Each point is reached from the start by the listed moves, each made once or not at all, plus a little noise. Is the number of moves made odd or even? Then give how often each move was made.
In the rows, 128 means zero.

Moves:
(1): 179 95 151 138 146 126
(2): 138 139 155 145 129 188
(3): 104 145 203 109 82 107
Start: 73 95 140 108 99 133
Points:
60 128 243 105 58 174 -> even (0, 1, 1)
80 107 165 124 100 195 -> odd (0, 1, 0)
125 61 164 112 114 132 -> odd (1, 0, 0)

Moves:
(1): 161 134 107 110 132 142 114 127 127 109 124 137 117 124
(2): 138 181 131 155 135 118 121 132 153 150 142 134 112 138
(3): 140 135 152 132 155 147 121 115 139 100 121 129 141 147
(4): 126 93 124 159 122 146 112 141 118 133 136 146 129 127
(5): 119 105 90 107 155 98 145 160 89 154 146 131 134 121
(6): 124 141 120 164 149 184 137 99 129 120 109 96 125 144
(7): 130 121 144 139 130 129 162 128 132 119 110 143 129 117
(8): 127 139 135 123 113 118 142 172 157 136 129 113 111 135
(9): 97 131 110 141 122 111 119 135 162 107 123 125 123 136
(10): 121 101 127 139 143 109 132 120 122 168 117 119 97 128
(11): 145 100 113 115 123 120 143 104 104 107 174 119 124 126
Start: 129 125 113 127 111 115 101 78 109 158 138 89 85 150
Points:
106 103 106 198 168 68 127 155 155 204 140 100 36 167 -> even (0, 1, 1, 1, 1, 0, 1, 1, 1, 1, 0)
163 16 52 124 151 93 144 91 30 180 176 109 47 127 -> even (1, 0, 0, 1, 1, 0, 1, 0, 0, 1, 1)
142 61 67 191 156 176 83 27 111 101 150 61 38 187 -> odd (1, 0, 1, 1, 0, 1, 0, 0, 1, 1, 1)
149 88 83 125 147 106 89 33 127 111 157 82 47 172 -> odd (1, 0, 1, 0, 0, 0, 0, 0, 1, 1, 1)
124 151 46 135 146 44 103 161 151 214 154 71 7 159 -> even (1, 1, 0, 0, 1, 0, 0, 1, 1, 1, 0)

Moves:
(1): 145 106 81 122 109 155 112 89 158 132 147 117 147 133 95 111 125 114 140
 126 123 125 144 124
(2): 136 125 135 110 131 142 121 121 122 128 145 121 123 123 134 132 134 120
 141 124 127 132 120 132
(3): 148 102 146 116 138 155 114 111 142 154 108 115 125 121 137 119 141 150
 127 111 121 108 134 92
(4): 140 128 141 120 123 129 123 168 114 124 121 113 126 164 138 148 130 102
 93 111 97 154 119 89
(5): 131 141 116 89 135 100 140 120 105 146 129 124 138 148 132 120 131 103
 132 112 117 79 120 124
(6): 109 104 133 130 117 142 141 165 128 131 123 120 131 116 130 156 134 119
 142 130 138 141 121 117
(7): 126 127 121 128 151 115 141 138 146 119 128 105 111 130 127 156 106 135
 119 110 135 159 128 139
(8): 134 132 127 107 118 118 124 128 116 136 103 156 96 115 138 134 141 150
 126 134 110 124 123 125
(9): 127 123 121 115 143 129 129 135 143 115 126 127 125 121 136 134 131 113
 112 153 118 130 142 130
(10): 169 86 125 157 129 119 135 146 161 142 142 151 147 137 115 127 94 111
 148 131 127 141 91 126
(11): 104 122 129 139 107 106 105 145 125 124 159 153 137 131 145 129 103 142
 127 134 121 124 127 128
(12): 126 112 127 137 125 141 160 136 138 116 141 169 131 156 118 119 136 136
 125 125 127 112 135 128
(13): 127 124 118 117 139 119 123 142 131 151 151 134 111 110 119 110 128 154
 115 119 119 100 128 149
(14): 106 135 146 103 137 127 118 144 138 117 125 123 117 142 113 124 127 122
 129 135 143 131 116 127
(15): 130 133 117 133 88 147 147 148 157 132 129 151 164 109 143 148 128 128
 123 120 148 126 119 115
(16): 145 128 131 133 105 124 138 119 122 131 124 116 141 147 132 133 129 112
 119 145 122 114 135 148
(17): 123 138 127 134 137 124 130 134 137 148 128 139 123 145 141 125 150 136
 143 136 123 122 124 116
(18): 145 142 117 144 131 152 143 122 124 140 144 121 103 145 142 120 97 128
 139 134 126 132 126 132
(19): 123 124 128 136 138 128 114 130 129 98 133 125 136 126 125 131 127 131
 130 134 117 123 110 135
(20): 142 139 129 115 129 141 117 137 111 140 119 122 126 114 112 134 118 166
 144 141 117 146 139 101
(21): 145 124 129 131 125 122 109 138 140 122 122 142 133 133 120 122 137 129
 140 112 124 110 141 144
(22): 111 111 120 143 151 115 111 119 111 141 133 154 128 136 121 142 139 137
 124 119 155 120 122 134
(23): 106 123 131 123 128 138 115 114 127 137 132 133 140 128 136 129 125 120
 133 125 116 131 130 167
(24): 134 115 104 119 124 147 127 124 116 114 102 120 170 132 151 97 132 140
 127 135 139 158 127 130
Start: 133 127 127 114 124 129 121 122 109 132 144 121 126 110 134 157 154 94
 135 119 122 116 115 164
Points:
200 22 100 120 83 138 68 200 207 158 159 220 158 199 104 209 140 152 148
 97 85 102 70 87 -> even (1, 0, 1, 1, 0, 0, 1, 1, 0, 1, 1, 1, 0, 1, 1, 1, 1, 0, 1, 1, 1, 1, 0, 0)
154 92 134 57 90 149 155 249 161 191 196 142 120 207 186 196 148 88 126
 58 88 37 89 128 -> odd (0, 1, 1, 1, 1, 1, 1, 0, 0, 0, 1, 1, 1, 1, 1, 1, 1, 1, 0, 0, 1, 0, 0, 0)
212 53 110 158 139 147 78 218 173 147 175 158 150 142 159 233 64 130 129
 90 91 154 76 95 -> even (0, 0, 1, 1, 0, 0, 1, 0, 1, 1, 1, 0, 0, 0, 1, 0, 0, 1, 1, 1, 1, 1, 0, 0)
125 77 66 17 93 140 124 208 97 124 134 129 148 182 127 175 125 110 132
 108 80 156 111 85 -> odd (1, 0, 0, 1, 1, 1, 1, 1, 0, 0, 1, 1, 0, 1, 0, 0, 0, 0, 0, 1, 0, 0, 0, 1)
132 70 26 59 42 174 124 178 158 177 180 193 246 141 146 136 170 111 170
 141 82 38 153 193 -> even (1, 0, 0, 0, 1, 1, 0, 0, 1, 0, 1, 1, 1, 0, 1, 1, 1, 0, 0, 1, 1, 0, 1, 1)
127 38 77 120 148 140 95 181 182 110 168 203 189 108 166 154 154 183 96
 81 135 79 122 178 -> odd (0, 0, 1, 0, 0, 0, 1, 0, 1, 0, 1, 1, 1, 0, 1, 0, 0, 0, 1, 0, 1, 1, 0, 1)
183 95 125 57 47 143 124 212 118 182 122 148 138 150 217 218 148 64 108
 108 52 47 113 98 -> odd (0, 0, 1, 1, 1, 1, 0, 1, 1, 0, 1, 0, 0, 0, 1, 1, 0, 1, 0, 0, 1, 0, 0, 0)
190 81 105 42 115 103 68 193 83 153 137 149 166 157 177 178 96 106 161
 85 48 169 70 162 -> odd (0, 1, 0, 1, 1, 0, 1, 1, 0, 1, 1, 0, 0, 0, 0, 0, 0, 0, 0, 1, 1, 0, 1, 1)
155 46 129 96 182 187 111 160 173 132 120 140 172 164 127 137 132 159
 183 126 105 169 66 145 -> even (0, 0, 1, 0, 0, 0, 1, 0, 0, 1, 0, 1, 0, 1, 0, 0, 1, 0, 1, 1, 0, 0, 1, 1)
166 90 94 20 91 143 138 227 127 209 135 170 163 93 156 160 166 136 198
 124 121 107 36 121 -> odd (0, 1, 0, 0, 1, 1, 0, 1, 0, 1, 0, 0, 1, 1, 1, 0, 1, 0, 0, 1, 0, 0, 0, 1)
142 50 79 85 100 131 140 205 126 206 144 190 206 147 170 172 171 195 152
 77 135 46 122 133 -> even (0, 0, 1, 0, 1, 1, 1, 0, 0, 0, 1, 1, 1, 0, 1, 1, 1, 0, 0, 1, 1, 1, 0, 1)
